Rows are points. The window is the flat piece filled in between its corners: a triangle in 3 columns, a solid with four corners in 4, and so on. A path goes straight from each point to the next, and from the last back to the first. After which points does the path pass through the window?
In the rows, zero is written as 128.

Window (3 x 3):
[[ 93  84 175]
 [106 128 111]
 [143 143 124]]
Path:
(1): [106  70 129]
(2): [100 121 179]
(3): [129 154 127]
(4): [162 119  95]
(5): [108  86 121]
(6): [ 98 139 146]
(7): [ 81 124 139]
(8): [109  79 127]
(9): [ 95  83 144]
(10): [ 79 118 166]
(11): [ 94 111 167]
(12): [123  94 158]
Through the window after points: 1, 5

Window (4 x 4):
[[109  89 139 132]
 [148 143 201 109]
 [145 140 122 104]
 [143 103 139 114]]
Path:
(1): [130 142 187  87]
(2): [135  76 140  89]
(3): [131 130 141 152]
(4): [140 114 160 134]
(5): [131 117 159  80]
(6): [126 138 187  75]
(7): [152 136 170 120]
(8): [155 138 197 122]
Through the window after points: 2, 4, 6, 8

Window (8 x 8):
[[147  65 131  78 151 140 141 101]
 [185  92 132 102 152 137  91 108]
 [158 105 129 116 207 111 136 118]
 [121 177  96 175  39 145 142 163]
 [133  82 170  92 152 104 106 140]
 [113 151 181 155  97 137 143  78]
 [121 119 163 184 118 184 142 117]
 [ 94 167 156 139 107 197 126 108]]
Path:
(1): [176 150 180 119 126 137 144 138]
(2): [104 110  88 143 125 134 127 123]
(3): [104 141 110 145 108 147 117 113]
(4): [149 137 171 122  98 174 158 137]
(5): [173 115 157 112 134 142 124 130]
(6): [126  87 109 123 159 124  92  64]
(7): [116  87 127 106 167 130 104  52]
(8): [171 111 183 125 157 149 146 159]
(9): [179 155 160 137 127 119 166 146]
(10): [127  89 119 131 131 131 112 103]
(11): [116  98 113 118 148 146 122 107]
(12): [162 122 158 127 138 169 138 140]
Through the window after points: 1, 3, 5

Window (11 x 11):
[[177 154 163 146 198 170  85 154  62 118 125]
 [140  98 109 130 173 107 136 102 157 142 145]
 [135 101  84  93 188 142 158 119 142  81  86]
 [ 96 129 155  93 107 125 117  53 138  92 118]
 [174 102 117 141  82 159 113 160 171 126 156]
 [116 134 114 151 151 124 166 120 136 142 123]
 [144 129  64 114 163 125 128 132 181 151 108]
 [105 119 172 185 140  61 102 130  65 100  74]
 [118 127 141 139 135 161 102 123 171  73 137]
 [137 159  77  90 125  97 120 110 123 125 205]
 [153 153 119  44 149  96 143 135 169  99 148]]
Path:
(1): [167 144 125 173 162  95 165  95 135 100 116]
(2): [151 152 126 140 160 120 138 103 122 111 130]
(3): [101 109 109  92 148 116 112 141 151 116 127]
(4): [ 91  79 113 104 173 114 118 162 163 123 124]
(5): [199 169 113 158 132 131 135 104 112 108 120]
(6): [162 154  83 165 148 102 147  92 132  84 120]
(7): [115 105 161  92 136 140 109 119 142 124 147]
(8): [109 116 118 101 152 146 109 141 133 143 144]
Through the window after points: 8
